Rows are points. A path goes straight from each point to the next, and from the last back to the first. The post is the endless flat space through its rows: a point in 2 columns, a line in 3, a plane in 4, and so on, so that a path can go around it. Count how often the path circles the post. Going back the other way cancels.

Post:
[[8 8]]
Path:
[[ 44 -20]
 [  1 -18]
 [-11  -8]
 [-13  13]
 [-25 -11]
 [ 11 -11]
 [ 23  -9]
 [ 30   1]
 [ 29 -18]
 [  5 -12]
 [-34   5]
 [-29  39]
 [ 20  44]
 [ 60  35]]
Times around: 1

Post:
[[  1   3 -25 -14]
 [ -5  17 -60  -3]
 [-21 -30  27  28]]
Path, 10 rows:
[[ 20  23 -49  48]
 [  5 -28 -27  21]
 [-13 -21 -21  11]
 [-23 -38 -12   4]
 [ -6 -34 -23  14]
 [  6 -16  -1  52]
 [  6   8  12   2]
 [-15  18  44 -11]
 [-16  24 -14 -34]
 [-19  25  27  27]]
Times around: 0

Post (5 x 6):
[[-12   0  11  31   5  13]
 [-21   4  57 -60  28  21]
 [ -4   5 -16  20  21  25]
 [-17   0  -5  14  21  -5]
 [  2  -2  35 -36 -49 -13]]
Path (8 x 6):
[[-24 -11  -1  -4  16  -1]
 [-47  -1  13  -1  11   8]
 [ -8  28  -4  -5  -4  -1]
 [ -4  19  16  -2   9  24]
 [-44  10  36  14   0  10]
 [-41 -17   5 -41  22  14]
 [  5 -18  -2  25 -10  10]
 [ -6 -11   4  -7  12 -11]]
Times around: 0

Post:
[[-21 -10  -7   2   4  60  22  10 -16]
 [ 12 -16  10  12 -11 -35  -7   2  23]
 [  4  -1  -2 -13 -23 -18   8  11   3]
 [  2  -5 -10 -10  10 -25  -6  -7 -25]
 [  5  -8  15 -13   6  -6  18  -8  -3]
 [ 18  -2 -21  -9  12 -23  12  11  -1]
 [ 10   5  12 -14   6 -10 -16   1   8]
 [-14 -25 -11  -7 -18  51  17 -10  22]]
Path (18 x 9):
[[ 23 -10   5 -11  20   0   0   4  14]
 [ 29  -3   4  -9 -10  -2  13  -6   5]
 [ -6  -3  -7   1   1   8   1  -7 -23]
 [ -9   8  -9  -8  -3  -3  26   1   7]
 [-12  -6  14 -11  -7   2  -2  14  12]
 [  7 -25   1 -12 -13 -10  -1 -11  23]
 [  5 -22  19 -22   6  18 -36  -4   2]
 [  4  -9   0 -18  18   1  12  11   6]
 [-27  -7   3   0   8   1  -1   8   0]
 [ -3   2  -5  -2  -8  17  18  -3  23]
 [ 14 -14   1   1 -20   3  25  -4  27]
 [ 17   0   5 -20 -10  -5 -21   6 -22]
 [  6 -11 -12 -34  -5  -2   3  19   7]
 [  2   2   3 -24   4 -19   9   4  -3]
 [-13  19 -11 -13   8   5  18   7  -1]
 [ 24   3 -19   9  18  -1  13 -16  26]
 [ 21   4 -22   2   1  22  -5   8  -7]
 [ -2 -25  17 -10 -19 -11   7   6 -22]]
Times around: 1

Post, 10 rows:
[[  4  -2 -37   4 -12 -25  17  -1  -8 -18  13]
 [  0  -3  -9 -20 -19   3  16 -31  -3   8  21]
 [ -7  14  -6  22 -30 -11  12 -19  16 -32  10]
 [  9  -2  16   3  30  30  21  19 -12  20  38]
 [-15   3  30 -58  10  28 -47  48 -13 -14  11]
 [-11 -20 -11   1  22   2  37 -33  19  -7  16]
 [  7 -13 -39  26  -2   9  14 -48   4   8 -12]
 [-13 -11  -9  30 -13  -5  47 -42 -20 -17  -9]
 [-15 -17  38 -37  22  26  16  43   5  60  -3]
 [ -1  -5  25 -24   4 -29 -38   9  -6 -11  12]]
Path, 14 rows:
[[-17  36  12 -19 -26 -17  26  23 -24   7   4]
 [-27  -3 -28   7  -3   1  55 -31   9 -28  30]
 [  1 -16 -14   9 -24 -15   8  22 -43  -1  24]
 [ -7 -18  18 -21  -3   6  14   2  -8 -23  13]
 [  8  12  13  -1 -24 -12   4   7  30  12  -9]
 [ -3   6   3 -14  33   2  26 -17  20   2   2]
 [-34  16 -20  -6 -15 -38  28  27  -2  12  -1]
 [-14  25  22   2   4  -8  19 -29  23 -34  -8]
 [  1  11   3 -25  14  13 -11 -15  28 -16  -4]
 [-12   6   5 -12  18   6   8 -15   6   0  14]
 [-20  -8 -25  -4 -19 -44  11  18   3   9  23]
 [ -4  -5   5  -6  -2  25  27  12 -17  -6  36]
 [ 20 -18   5  -4  22   0  -7 -30   1  -9  23]
 [ 15   0  -5  -5   2 -19  24  -6   2   3  15]]
Times around: 2

Post, 13 rows:
[[ 45  26  15 -25 -26 -20  41   4  15 -33 -22 -36 -19 -24]
 [ -5 -12  -7   8   4 -31 -18   7  48  11   5 -11   3  26]
 [ 12  18 -11   1  29 -18   8   8   7  26 -19 -10  -7  32]
 [ 18  32 -14  -9 -43  18  26  13  19 -17  17  -7  -1 -18]
 [  2  16   3 -21  14 -46  24 -25   5  20 -29   0 -18 -28]
 [ 33   4  35 -30 -39  -9  35  40  -2 -40  35 -23 -19 -46]
 [-13  13  11  20  33 -17  -6  -9  35  -9 -13  29  14  45]
 [ -7   0 -14  60  18 -19   9 -10  24  14  -8  -6   1  34]
 [  5   1   2  31 -26   4 -13  19  15   1 -17  13  24  32]
 [ 40 -14   0  -9 -47  27  14 -10  -2 -31  27 -12  -1   5]
 [-17   0  -3  32   8  26 -40   2  28  -3 -21 -14  10  24]
 [  1   8 -29  27  19  -8 -21  -5   5 -20  -2 -10  36  15]
 [ 19   7  18 -30  10 -15  57  -4  12  16 -17 -30  26 -37]]
Path (15 x 14):
[[-10   4   2  26 -10 -18   2   1  37 -48   1   4  28  -2]
 [-23  41  17  24  19  14  14  -8  13 -22 -40  -5  18  31]
 [ -9  34  -2   3 -16   4  28   3  -3 -17 -10  13  29   5]
 [ -2 -13  -7  25  -3 -27  -6  10  28 -42  -3 -11   0  -1]
 [  0  -5 -11   8  12  36   4   5  20  39  15  42  40  29]
 [ 27  -9  10 -41 -35  27  -6 -16  33  -6  16 -39  16 -23]
 [  9  32  -9 -12   5  -7 -37  -5  25 -34  31 -29  23  -6]
 [-16  46 -36   7   7 -27 -46   5  54 -24 -14   0  11 -14]
 [ 17  14 -16  27  38 -13  10  25 -22 -29   3  -9 -19  -3]
 [ 32 -16 -20 -11 -27  32  -1   5   7  33  15 -10  -3 -14]
 [ 33   3  -3 -16  -9 -12  33 -21   6  -8  11  -9   6 -18]
 [ 33 -34 -14  34   5  -6  56  -7  -9  30  -2 -18  16 -36]
 [  9  16 -35 -33  -8  -9  -9  -5  26 -20 -10 -23 -10  -3]
 [-16  -9  39  17 -29 -14  24  -1  11  29 -25  -1   4  19]
 [ 13  26  16 -15   2 -26  51  -2 -10  10  -1   6  12  10]]
Times around: 0

Post (17 x 18):
[[  8   5  -2 -10  17  -5   8  -1  -3  11  19 -14 -21   0  -9  -9   7 -16]
 [-23  -8  -4  -4 -14   0  24 -23   9  -5   4 -19 -16 -17  10  21  -2  10]
 [-11  13  23   7  10   8  -7 -11  15   1  -3   3  -3   3  -4  -1   8  -9]
 [ 36  11   1 -16 -22 -16   9  23  -3 -14   3   3   9   7  14  -7  23  11]
 [-15   4   7  -8 -14 -14 -15   5   7  17 -32  -7 -16   3  10  -4   4  -9]
 [ -7   8   4  -3  29  -8  -5 -11  13  -8  -7 -15  12  13  10  -9  10   8]
 [ 31  12  52  22  60   4   8 -46 -23 -17 -18 -11   7  19  24 -13  -1  19]
 [ -7   4   4  -5  -2 -26  -6 -11 -23 -15   3 -11   0  10  -6  10  19  -1]
 [ 11  24  -7  -4   9  -9  -3  -8  19  -4   0  -7 -23 -12 -12   4  13   6]
 [ -6  -8   0 -46  10   1 -16  12   4   4 -22   7  -3 -12  15   3  -6 -25]
 [ -9 -12  -9   9   1  34  -3  -1  -2   2 -28   3   9   2  -2 -28  17   5]
 [ -8  -1 -23  13  -3 -18   0  -1  -3  -1  -8  10  -8   9   7   3  11  -3]
 [ -1 -23 -29 -14 -17   8 -34  -5  19  11  -4  33   3   3   0 -21 -17  11]
 [ -3  23  -3  11  -5   1 -11 -22 -15  -1  -8  -5   8   0  17   9  19  -3]
 [-26  23   7  -4  14 -39  28 -20  14  11 -24   4   5 -27  10  17 -44 -21]
 [  6 -21  -5 -17  -3   1  -4   4  11   7 -35  12  20  20  -2  -1  29   0]
 [ 15   6  -5 -13  13  17   8   9 -24  -1   0  -5   2  26   6   2   3   7]]
Path, 27 rows:
[[ 11  -1  12 -36  27   8   0  13 -18 -10   8   3   5   3   0  -3 -58 -13]
 [  2   4 -17 -15  22   4  31  -9   2   6 -34  16  15   9 -15  14 -15  -7]
 [ 35  -7  26 -37 -53  36  -7  -2  -8  -1 -28  27  15  10  -3  -1   2  11]
 [-17  26  10   1  22  -9 -19 -15  25  -4  -9  27  -8   7 -13 -16 -11  11]
 [ 17  13  20  -5  -6  34 -21  15 -10 -15  14 -10 -17  -8   6 -27  27  42]
 [-25  -8   2  -9 -19 -13   2   5  12  14 -26   0   5   3   3  19  -6  -7]
 [ 25   4 -12  -5  -9  -2  14   3   2  -7 -47   4  13 -16  39  13  20  -1]
 [  1   1  26  -9   5 -10   2 -14   8 -17  25  -7 -34   0 -12 -24  -8 -21]
 [ 28  21  13  -5   8   5   8 -26 -27 -10 -16 -10 -18   4  14  12  20  20]
 [-14   1  14 -10  15 -24 -56 -20  29   9  -7  41  -6   3  24  -7 -28  24]
 [  9  22 -27 -40  16  -9   1  16   8   8   1 -28 -22  -5   3  10  -5  21]
 [ -3  27  -5   5  25   6 -27  -1  30  -3  10 -11   6  13   6   1 -29  23]
 [-32 -10  -9 -18  25  -3  -4 -14  10 -27   2   4  16  -5  -7   9 -28 -26]
 [  5  39  27 -10  -9  11 -19  10  16  -6 -24 -35  10   5  37 -29  -7   7]
 [ 12  22  10  -1  -4  46   2 -17  18   4  -9  36  -7   0   0   0   2  -9]
 [  2 -12  22  -1 -36  26  -7   9   5   2 -36  31 -26  -7   0  11  32  -2]
 [ -7  15 -13 -12  50 -27 -34  -6  22  22   4   3   3   4  -3   0  -6  -1]
 [-28   0  -3   2 -10  -2 -31 -23   8   6 -24   5   4 -32  -3   0   6 -21]
 [ -4  15  12  -3 -25  15   1 -29 -37 -17 -32  -2  22 -21   6  15   9 -15]
 [-19 -11  10   3  13  -2  36 -38  15  11 -34  17 -32   3 -15   9 -32   8]
 [ 20   3  -8 -21   8 -15  25  18   9  13  -6  -4 -18  -4  10  -8  17  10]
 [ 12   0 -22   0  43   7  -1  17 -16   0  -8   3  -5   8  -5  -4  -1   4]
 [ 14 -13  -5  23  -2 -18  -9  -3 -10   4  24  -6 -20  27 -11 -17  -1   5]
 [-18  19   3  -2  -7 -52  36 -14 -10   2   2 -42 -11  15  19  10 -24  -1]
 [ 20 -15  15 -24   8 -23  35   1  -7  10 -33   0   5  31   2  27  35  -8]
 [-11   6  -6 -22   0 -11  17  10  12  24   5   4   1  13  22  21   5   8]
 [ 14  -7  22  -6   5  15  -4   1  -1 -10  16  -8  -4 -13  13  -5  18   7]]
Times around: 5
